Each row is a point. Any point is a mix of the corners, with weights that add up to 1. It lies inside the corners' shape when no weight is negative. Is each point inside? If not, which corners have a negative weight?

Corners:
(1): [-1.94  0.13 -0.43]
(2): [-0.35 -0.51 -1.66]
(3): [ 1.12 -3.44  0.98]
(4): [0.68 0.10 2.69]
Points:
[ 1.39 -3.00  0.97] -> outside (1)
[-0.45 -0.41 -0.70] -> inside
[ 0.46 -0.04  2.24] -> inside
[-0.95 -0.81 -1.46] -> outside (4)

Corners:
(1): [ 1.44  2.37  1.57  0.38  3.75  0.02 -0.80 -1.32 -0.44]
(2): [-0.64  0.69 -2.89 -1.98  0.71 -1.26 -1.95  0.91 -2.66]
(3): [-0.77 -2.51 -0.62 -0.18 -1.84  0.31 -0.58  2.32  2.62]
(4): [-1.54 -2.98 -1.05 -1.07 -1.44  1.33 -3.03 -0.09 -0.89]
(5): [-1.94 -0.99  0.90  1.33 -1.95  0.72 -1.13  1.58  1.30]
(6): [-0.09 -1.27  0.18  0.01 -1.49 -1.52 -2.62  0.41 -0.22]
(7): [ 0.18  1.05  1.55 -2.21  2.77 -1.83 -0.53 -2.97  0.02]
(8): [-0.85 -0.68  2.36  2.09  1.57  1.48  1.58 -1.92 -1.07]
(9): [ 0.82  2.45  0.40  0.79  4.28 -1.86  0.41 -3.71  1.59]
(10): [ 0.93  1.20 -0.58 -2.57 -1.51 -0.13  0.01 -0.61 -0.82]
Points:
[-0.40 -0.31 -0.05 -0.65 -0.43  0.27 -1.19  0.38 -0.53] -> outside (9)
[-0.79 -1.11 -0.17 -0.50  0.02  0.16 -1.90  0.51 -0.83] -> outside (9, 10)
[ 0.12  1.37  0.06 -0.93  1.93 -1.02 -0.05 -1.15 -0.20] -> outside (4, 6)
[-0.27 -0.14 -0.07 -0.76  0.51  0.00 -0.81 -0.57 -0.05] -> outside (6)

Corners:
(1): [ 1.17  1.03  0.77  0.45 -3.27 -1.60 -0.44  0.72  0.28 -1.23  0.00  1.81
 -4.52 -1.43]
(2): [ 0.64  0.43  0.94  0.57  0.89 -1.64  0.52  0.12 -4.93  0.04 -0.05  2.18
  0.76 -1.71]
(3): [ 1.61 -0.50  0.88 -2.14  1.21 -1.38  1.15 -0.64 -1.39 -1.73 -1.10  0.82
 -0.20  2.20]
(4): [ 1.14 -0.91  0.64  0.79 -0.17  1.00  2.43  1.23 -1.73  3.18 -1.06  0.24
 -0.33  0.69]
(5): [ 0.16 -2.14 -3.73 -3.65 -4.81 -2.47 -1.13  2.05  0.81 -1.50 -1.22 -2.16
  0.41 -0.45]
(6): [-5.60  0.97  1.23 -1.48 -0.08  4.45 -0.42  1.84  0.32 -0.43 -0.33 -0.10
  1.14  1.50]
(7): [-2.11  0.99 -2.10  1.01 -0.54 -1.50 -1.15  0.35 -1.42 -0.52 -0.26  1.62
 -2.70 -1.12]
(8): [ 1.21  3.46  0.45  1.11  0.57 -0.67 -1.33 -1.91  0.17  0.06 -0.79  1.79
  0.64  1.18]
(9): [ 1.68 -0.42  1.75  0.92 -0.99  3.44 -1.59 -4.38 -0.14 -0.54 -0.34  1.37
 -4.63 -0.39]
(10): [-2.33 -0.82 -0.64  1.29 -1.07 -1.06 -1.67  0.73  1.18 -1.78  1.14 -6.44
  1.00  0.77]
(11): [ 0.43  1.25 -0.79 -1.15  0.89 -0.84  1.24  1.30 -0.06 -0.95  0.77  0.20
 -0.12 -1.06]
(12): [ 0.90 -0.43  1.05  1.02 -0.47 -0.47 -0.80  1.64 -0.54 -0.45  2.97  2.52
 -0.72  1.32]
(13): [ 0.58 -0.99  0.54 -0.79  0.70 -2.10 -1.31  0.29 -0.04  0.22 -1.67  1.39
 -0.24 -1.53]
(14): [-0.91 -0.79 -0.64  0.90 -1.39 -2.03  3.28  2.06  0.73 -0.67  0.84  1.24
 -0.17 -0.01]
(15): [-0.96 -0.96  0.40 -6.64 -0.10 -1.00 -0.81 -2.59 -0.42  2.49 -0.85  0.36
 -2.78 -1.08]
Points:
[-1.20  1.41  2.03  2.68  0.26  1.12 -0.83 -0.31 -0.71 -1.96  0.57  2.12
 -1.22  0.23] -> outside (4, 5, 11, 15)
[ 0.69  0.85  0.80 -0.10  0.53 -0.08  0.35 -0.30 -0.93  0.13  0.28  2.68
 -1.56 -0.37] -> outside (5, 10)
[ 1.01 -0.11 -0.37 -0.76 -0.89 -1.11 -0.46 -0.18 -0.74 -0.13 -0.48  0.35
 -1.04 -0.55] -> outside (6, 14)
[ 0.08 -0.14  0.12 -1.35 -0.80 -0.51 -0.31 -0.15  0.11 -0.74  0.01 -0.15
 -0.52 -0.07] -> outside (4, 7)
[ 0.53 -0.15  0.38 -0.21 -0.61  0.53 -0.52 -1.03 -0.28 -0.57 -0.11  0.52
 -1.82 -0.16] -> inside
[-0.32 -0.27  0.43 -0.76 -0.52 -0.33 -0.38  0.43 -0.07 -0.44 -0.02 -0.52
 -0.04  0.10] -> outside (7)
[-1.02 -0.29  0.09 -0.94 -1.53  0.73 -0.90 -0.37  0.43  0.39 -0.21  0.13
 -1.70 -0.21] -> outside (2, 3, 11)
[-1.28 -0.20 -0.04 -0.67 -0.36  0.65 -0.18  0.43 -0.31  0.25 -0.21 -0.06
  0.14  0.15] -> outside (1, 3)

Corners:
(1): [-0.49  1.81 -0.36  1.04  1.95 -1.09 -0.26  2.59 -0.98  1.21  0.66  0.67
 -1.05  0.55 -0.19 -0.79 -0.66 -2.07  0.73 -1.32]
(2): [ 1.66 -2.96 -3.13  0.87  0.22  1.13 -0.41  2.32  0.64  2.00 -0.83  2.47
  2.44 -1.14  1.04 -0.70  1.71  1.87  2.17  1.30]
(3): [ 0.88 -1.33 -1.03  2.55  2.39 -0.57  2.77  1.01  2.21  1.54  0.12  0.19
 -1.18 -0.10 -1.81  1.93 -0.86  0.93  1.17  2.52]
(4): [ 0.98  0.95  1.71  2.07  2.19  1.57  1.31 -2.24 -0.94  1.05  2.18 -1.22
 -2.25 -1.79 -0.63  0.95  0.55  0.13 -1.15  2.74]
(5): [-3.00  0.81 -2.89 -1.13  0.66 -2.37 -0.79  2.21 -3.19  2.64  2.25  1.60
  1.43  1.17  2.93 -1.67 -0.47  2.50  0.81  2.65]
(6): [-1.74 -0.48 -3.95 -1.66 -0.27 -1.21 -2.84 -0.91 -0.66 -0.52  0.75 -0.64
 -0.35  2.27  3.07  0.85 -1.26  2.54  1.84  1.34]
(7): [-1.31 -0.97  0.75 -1.26 -1.23  0.56  1.17  3.69  1.66  0.15  1.51  0.60
  1.20 -0.56  1.12  1.35 -0.13  1.13  2.06 -0.82]
(8): [-2.78  0.03  1.34  1.23  0.71  1.48 -2.90 -2.19 -1.39 -0.66 -1.09 -0.42
  2.85  1.88 -0.28 -0.87  0.62  0.27 -0.80  0.74]
(9): [ 0.48 -3.05  0.57 -0.46  2.89  1.34 -1.49  1.46 -3.46 -1.38 -2.91  2.93
 -0.94 -0.96 -1.63  2.03  0.78  3.04 -3.25  0.35]
(10): [-1.69 -0.39  0.40  0.74 -0.22  3.41 -1.51 -0.91 -1.96  0.70 -1.44 -0.88
 -0.91  0.82  0.96  0.87  0.69 -1.28 -1.46 -0.22]
(11): [ 0.11  2.15 -0.14 -0.29  2.02 -1.26  1.69 -0.42 -2.53  1.01  0.92  2.76
 -1.68  3.22  3.90 -1.28 -1.26 -3.41  0.18 -0.64]
(12): [ 1.88  0.85  1.10 -0.12  1.40  1.47  1.85 -0.42  0.36  1.97 -1.59  0.62
 -1.39  1.69  1.01 -1.66  0.32  1.24 -0.97  1.13]
(13): [-0.97 -3.02  2.17  0.99  2.79  0.52  2.54  0.70  0.53  2.55  0.68 -0.28
 -1.28 -0.48 -1.49 -1.13 -2.00 -0.80  1.45 -1.49]
(14): [ 1.36  2.01 -2.15  0.90  3.00 -1.53  0.61  0.68  1.17  1.51  0.32  2.14
  1.56 -0.81  1.63 -0.55 -0.01 -0.80 -1.10 -0.28]
(15): [-0.34 -3.34 -2.31  0.16 -1.17  1.02  2.16  0.36  1.46 -2.26  0.31  0.07
  1.12  2.28  2.35 -0.91 -0.27  1.58  0.37 -0.93]
(16): [ 1.75 -0.77 -1.11 -0.58 -0.50  3.30  0.23 -2.01 -1.40  0.53 -2.74  1.15
 -1.03  1.63  0.66  0.38 -0.19  2.96  0.68 -1.12]
(17): [-0.93  1.11 -1.00 -2.26  0.26  1.23  1.79  0.17 -0.61  0.04  0.50  0.60
 -2.19 -0.64  0.14  1.10  0.69 -1.70 -1.68  2.24]
(18): [-0.39 -0.58 -0.21  0.72 -1.15 -1.74  1.92 -0.67  0.72  1.02 -0.28 -1.39
 -1.85 -1.69 -2.28  1.65 -0.67 -0.27  1.81  2.30]
(19): [-0.69  0.32 -2.49  0.58 -1.22 -0.86 -3.18  2.76 -0.38 -0.90  1.65  3.34
 -0.71  3.55  1.96 -0.50 -0.96  1.34 -1.61  1.66]
(20): [-0.49 -2.53 -1.04 -1.28 -2.68 -0.31  0.47  1.91 -1.18 -1.54  1.78 -0.71
  0.38  5.01  1.46  2.87  0.03 -0.86 -1.88 -1.55]
(21): [-2.32 -1.19 -1.66  0.16 -2.11  0.46 -1.72 -2.82  0.74 -0.38  0.58 -1.09
  0.17  2.91  2.65 -0.90  2.62  1.10  1.20 -1.41]
Points:
[-1.25 -0.91 -0.19  0.51 -0.25  0.54  0.01 -0.64 -0.14 -0.11  0.45 -0.59
 -0.36  1.06  0.44 -0.01 -0.17 -1.28 -0.10 -0.16] -> outside (3, 5, 7, 9, 12, 16)
[-0.76  1.07 -0.54  0.71  0.80 -0.29  0.04 -0.49 -0.32  1.98  0.63 -0.09
 -1.47  0.76  1.26 -0.32 -0.85 -0.12  1.04  0.14] -> outside (2, 8, 9, 15, 17, 20)
[-0.28 -0.32 -0.62  0.17  0.52  0.28  0.14  0.39 -0.54  0.74  0.18  0.59
 -0.63  0.47  0.36  0.50  0.11  0.25 -0.05  0.87] -> outside (15)
[-0.60 -0.21  0.05  0.31  0.30  0.33  0.36  0.55 -0.33  0.35  0.42  0.67
 -0.49  1.07  0.43  0.18 -0.24  0.06 -0.40  0.21] -> outside (2, 6)
[ 0.11 -0.66 -0.80 -0.24 -0.62  0.74  0.89  0.22  0.12  0.36  0.61  0.08
 -0.79  1.62  1.69  0.25 -0.02 -0.93  0.23 -0.78] -> outside (3, 5, 8, 9)
[-0.62 -0.90 -0.73 -0.10 -0.06  0.46  0.25  0.32 -0.48  0.33  0.27  0.35
  0.00  1.20  1.00  0.38  0.01  0.77  0.00  0.44] -> outside (1)

Corners:
(1): [ 2.65  0.46 -0.28  0.50  0.93  2.43 -0.62  0.05 -0.82 -1.07  2.02 -1.18
 -0.09  2.33 -0.15  0.48 -0.01 -2.71 -0.65 -1.38]
(2): [-5.91  1.80  0.06 -1.10 -2.17  0.02  0.16 -0.64  0.83 -0.58  2.00  1.33
  0.64 -0.24 -1.13  1.01  1.46  1.20 -0.92 -0.24]
(3): [-2.02 -2.73 -2.02  1.34 -0.96  2.55 -1.49  1.62 -3.70  1.36  0.35 -0.14
 -2.97 -0.47 -0.76  3.38  1.54  1.82 -2.33  5.39]
(4): [-0.98  3.91 -1.47  1.72 -2.50  1.58  0.14 -2.02 -2.01  1.29  0.62  0.47
  0.55  1.32 -1.01  1.31  0.31  0.65 -2.69  1.69]
(5): [ 1.52 -0.57  0.47  1.03  0.37  0.65 -2.81 -0.20 -1.35 -2.21 -0.17  1.13
 -0.78 -1.29  1.26 -0.53 -0.52 -2.27  0.29  0.51]
(6): [ 0.54 -1.36  0.46  2.50  2.61  0.16 -3.73  2.75 -1.13  0.68 -0.97 -2.37
 -0.30 -0.40  0.76  1.41  2.35  2.27 -1.02  2.17]
(7): [ 0.94 -1.90  2.39  0.70 -0.05  0.41  1.43  0.78 -0.13 -3.20 -1.18 -2.42
  0.33  1.14  0.48  0.09  0.43  0.81  0.15  0.52]
(8): [ 0.94  1.06  0.26  0.38  0.16  0.49 -0.37  3.60  0.20 -1.52  1.33 -0.40
 -0.55  0.58 -0.33 -0.67 -1.54 -0.50 -1.08  1.53]
(9): [ 2.35 -1.17  3.02 -2.63  0.96  2.28  0.25  2.05  0.33  1.38  0.52  0.20
 -0.87  2.33  1.49  0.84 -0.54  1.53 -1.02  2.11]
(10): [-1.43  1.12 -2.52 -0.45 -0.76  1.42 -0.28 -1.98  0.21  0.77  0.54  0.13
  1.20  1.51 -0.26 -0.52 -0.36 -2.02 -0.72  0.08]
(11): [ 1.37 -2.51  3.51  1.93  2.20  3.66  0.61  0.00  1.38 -0.01 -2.78 -2.99
 -0.70 -0.16 -0.34  1.32  1.10 -3.49 -0.72 -0.19]
(12): [-1.56 -0.40  0.53  2.29  0.38 -0.51  2.10 -0.48  1.16  1.18  3.45  2.32
  3.35  1.16 -1.67  2.36 -0.97  2.28 -1.09  0.66]
(13): [-1.08 -0.69 -0.62  1.58 -1.60 -0.69  4.37 -3.95  2.98  0.82 -0.97 -1.81
 -1.09 -2.48 -2.46 -1.23 -1.68 -2.10  0.03 -0.09]
(14): [ 1.60 -1.92 -1.73  1.96 -1.09 -0.18  0.22 -1.32  0.30 -0.92 -2.12 -1.26
 -3.43  1.29 -0.83  1.60  0.48 -3.77 -0.55 -0.04]
(15): [ 0.41  0.37 -2.35  2.85 -1.80  0.94 -1.46 -1.15 -2.18  1.74 -0.44  1.36
 -1.39  0.59 -3.71  1.58  1.19 -0.34  0.89  3.87]
(16): [ 0.17  2.61  0.75  1.02  1.69  1.07  1.40  1.44 -0.17  0.15  2.40  0.25
  0.37  2.10  1.18  2.24 -2.52 -0.12  1.03 -0.74]
(17): [ 3.66 -0.75 -1.81 -1.31  1.21 -0.07  0.96 -1.16  0.84 -1.63 -0.15  0.32
 -1.04 -2.52 -0.43  2.22 -2.12 -2.93  0.64  1.02]
(18): [-4.96  1.85  1.76 -2.16 -1.15 -1.57  2.61  1.32  0.59 -1.13 -1.97  0.15
  0.88 -0.08 -0.81 -3.56  4.03  1.69 -0.44 -1.71]
(19): [-1.96 -0.19  2.26 -0.88  0.64  1.94  2.75  0.66  1.45 -2.12 -1.97 -1.20
 -1.23 -1.62 -2.46 -1.20 -0.20  1.44 -1.01 -1.12]
(20): [ 2.19 -2.09  0.53 -3.35 -0.52  1.05  0.70  3.05  1.01 -1.47 -0.80 -1.43
 -0.98 -1.27 -0.09  0.08 -1.10 -0.88  0.38 -2.06]
(21): [-2.50  4.58  1.62 -3.93  0.37 -1.34  2.63 -0.43 -0.62  0.42  0.76 -0.66
  1.81  0.26 -1.44  0.42 -2.56  1.18 -1.40 -1.67]
Points:
[ 0.33 -0.13  0.48 -0.58  0.25  1.38 -0.13  0.95 -0.41 -0.68 -0.21 -0.73
 -0.77  0.51  0.23  0.67  0.07 -0.36 -0.92  0.41] -> outside (12, 13, 15)
[-0.59 -0.25  0.30  0.52 -0.14  1.54  0.03  0.49 -0.15  0.05  0.24 -0.40
 -0.02  0.68 -0.38  0.09  0.55  0.15 -0.75  0.75] -> outside (14, 17, 21)
[-0.64  0.02 -0.05  0.89 -0.09  0.46 -0.06  0.03 -0.16  0.14  0.39 -0.01
  0.02  0.09 -0.94  0.93  0.29  0.24 -0.52  0.95] -> inside
[ 0.23  0.36  0.93  0.08  0.21  0.47  0.64  0.58  0.10 -0.64 -0.19 -0.71
 -0.17  0.19 -0.56  0.44 -0.20 -0.26 -0.33 -0.03] -> outside (3, 10)
[-0.67 -0.45 -0.27  1.19 -0.18  1.35 -0.01 -0.82  0.31  0.13 -0.42 -0.07
 -0.73 -0.27 -1.19  0.50  0.82 -0.97 -0.99  1.16] -> outside (7, 16, 20, 21)
[-0.35  0.93 -1.06  0.30 -0.84  0.24  0.55 -0.64 -0.30  0.41  1.17  0.89
  0.05  0.36 -1.10  0.85 -0.83 -0.67 -0.43  0.92] -> outside (6, 7, 11, 19)
[ 1.82 -1.03  1.09  0.34  1.16  1.04  1.49  0.73  0.52 -0.49 -0.12 -1.67
 -0.82  0.16 -0.44  1.75 -1.42 -0.09 -0.91  0.43] -> outside (2, 5, 10, 15, 18)
[ 0.49  0.29  0.13  0.13  0.18  0.69  0.20 -0.13 -0.15 -0.33 -0.21 -0.05
 -0.33  0.42 -0.64  0.98 -0.06 -0.68 -0.14  0.34] -> outside (3, 8, 13)
[-0.12  0.27 -0.01  1.16 -0.47  0.36 -0.20 -0.12 -0.71 -0.21  0.24 -0.12
 -0.35  0.25 -0.60  0.82  0.41 -0.28 -1.03  1.56] -> outside (10, 16, 19, 20)

Corners:
(1): [-3.30  0.81 -1.62 -0.76  1.36  0.59  1.27 -0.60 -0.02 -3.47  0.27 -1.87
 -0.71 -1.77  0.57 -1.82 -1.25 -0.60  2.50 -0.41]
(2): [-3.14 -0.06 -0.77 -1.73 -0.85  1.88  2.19  1.57  2.88 -2.34 -1.42  0.18
  0.69  0.06  0.17 -1.42 -2.85  0.40  1.08 -0.58]
(3): [-3.97 -1.18  0.85 -0.47  0.27  0.07  2.98 -0.84  0.14 -2.83 -1.85  0.32
 -0.51  1.33  2.25 -2.21  1.60  0.97  0.97 -0.59]
(4): [ 0.77  0.95 -1.44  0.77  1.64  1.05 -0.32 -2.62  1.23  0.09  1.20  0.87
  1.40 -0.52  0.31  2.81  1.87 -2.30 -0.02  1.29]
(5): [ 2.15 -1.23 -1.06  0.38  0.60 -0.27 -1.61 -1.47 -0.32  0.88 -0.38  0.71
 -1.40 -0.71 -0.08 -2.11  1.61 -1.69 -2.83  2.10]
(6): [-3.07 -2.17  1.13  1.21 -1.39  0.86  0.59  0.10  2.16  0.50 -0.77 -0.65
  0.67 -1.73  1.48 -2.68 -1.67  0.49  0.49  0.67]
(7): [ 1.76 -0.65  1.65  2.25  1.56 -0.55 -1.39  2.71 -0.54  1.80  0.12 -2.27
 -0.09 -2.21 -2.57  1.74  0.21  0.96 -2.32 -0.63]
(8): [-0.74 -0.32  0.09 -0.03  2.59 -0.45 -0.61 -1.84  0.42 -1.34  3.29  1.32
  1.66  0.40  2.21  0.67  0.60  0.57 -0.18 -0.37]
(9): [ 3.36 -0.16 -2.00 -0.57  0.42 -0.55 -2.24 -1.20 -2.15 -0.72  2.60  2.39
  1.38  2.25 -1.31  1.10  2.65 -1.82  0.24  2.07]
(10): [ 2.40 -0.19  2.42  1.97  1.62 -1.21 -2.88  1.67 -0.95  2.04 -0.25 -3.38
 -0.83  1.04 -4.51 -1.09  0.74 -0.31 -0.54 -3.79]
(11): [-3.72  0.63 -1.55  2.33 -0.18 -0.02  2.91  0.43  1.03 -1.93 -2.84 -0.57
  1.56  0.64  1.20 -2.98 -1.49  1.65 -0.09 -0.37]
(12): [-2.13  1.93 -1.25 -1.28 -0.52  1.95  1.05  0.01 -1.47  0.60 -0.39 -0.23
  0.60 -0.04  2.53 -1.37  1.81  1.37  1.03  0.58]
(13): [ 4.08 -2.37  2.65  1.37 -1.54 -1.00 -0.29  1.05 -0.10  0.40 -0.21 -1.60
 -1.09 -2.30 -0.31  0.44 -0.09 -0.13 -0.91 -4.73]
(14): [-2.61  0.56  0.14 -0.81  0.00  0.18 -0.35  1.59  0.57 -2.07 -1.53 -1.35
  2.77 -2.57  1.77 -2.01  0.09 -0.58  0.33 -0.18]
(15): [ 1.72 -0.42  3.24  3.80 -1.18  1.60 -2.91  1.51 -0.34  0.54 -1.95  0.73
 -1.78 -1.96  0.95  0.54 -1.77  0.63 -0.14 -3.40]
(16): [ 1.51  0.79 -0.56  0.29  0.26 -2.76 -3.51 -3.48  0.07 -0.39 -0.02  0.09
  0.53  1.94 -0.83  0.98  0.94  0.00 -0.09  1.33]
(17): [ 1.88  0.58 -2.92  0.67  1.10 -0.23 -2.37  0.59  0.20 -1.77  2.31 -1.06
  0.02  1.29  0.13  0.13  2.73  0.90 -0.17  3.49]
(18): [ 0.66 -3.30 -0.68  1.73 -0.28 -1.85 -1.92  2.76  0.82  1.07 -4.34 -0.01
 -0.65 -2.13 -0.82  0.32 -2.01 -0.69  0.05 -3.68]
(19): [ 1.93  0.69 -1.10  2.18 -0.10 -1.64 -1.52  0.15 -0.07 -0.78  0.24  4.26
 -1.78 -0.83 -0.73 -1.55  4.95 -0.84  0.16  0.88]
(20): [ 0.97  0.81 -0.90 -0.85  2.98 -0.69  0.93 -1.10  1.55 -1.81 -0.18 -0.43
  0.09  1.14  0.19 -1.24  2.26  0.47  3.11  4.44]
(21): [ 0.78  1.60  1.19  2.85  0.42 -1.95  0.34  2.13 -0.88  1.44 -0.34 -1.00
 -2.05  2.11 -0.77 -0.87  0.42 -1.51 -1.35 -2.99]
Points:
[ 1.21 -0.45 -0.31  0.86  0.52 -0.48 -1.86 -0.12 -0.27 -0.09  0.02 -0.09
  0.03 -0.66 -0.36 -0.77  0.85  0.02 -0.21  0.33] -> outside (2, 3, 4, 21)
[-0.39 -0.23 -0.13  0.55  0.08 -0.07  0.03  0.14  0.48 -0.67 -0.63  0.26
  0.34 -0.32  0.73 -0.53  0.55  0.07 -0.03 -0.03] -> outside (1, 10)
[ 0.05 -0.33 -0.09  0.76  0.32 -0.09 -0.25  0.54  0.34 -0.49 -0.39 -0.08
 -0.11 -0.59 -0.03 -0.82  0.58 -0.22  0.13 -0.53] -> outside (16)
[ 0.91 -0.10 -0.64  0.71  0.63 -0.65 -1.09  0.02  0.14 -0.02  0.16 -0.12
  0.07 -0.20 -0.63 -0.66  1.03 -0.56 -0.38  0.47] -> outside (3, 15)
[ 0.26 -0.11 -0.19  0.82  0.45 -0.39 -0.46  0.16  0.10 -0.16 -0.42 -0.27
 -0.31 -0.33  0.08 -0.88  0.55 -0.69 -0.47 -0.24] -> inside
[ 0.87 -0.87  0.16  1.59 -0.38 -0.68 -1.10  0.52 -0.21  0.26 -0.56  0.33
 -0.16 -0.74  0.56  0.04  0.70 -0.07 -0.98 -1.05] -> outside (1, 2, 10, 20)
[-0.09  0.04 -0.24  0.92  0.42 -0.30 -0.36  0.21  0.25 -0.82 -0.53  0.00
 -0.24 -0.53  0.01 -0.84  0.54 -0.18  0.40 -0.42] -> inside
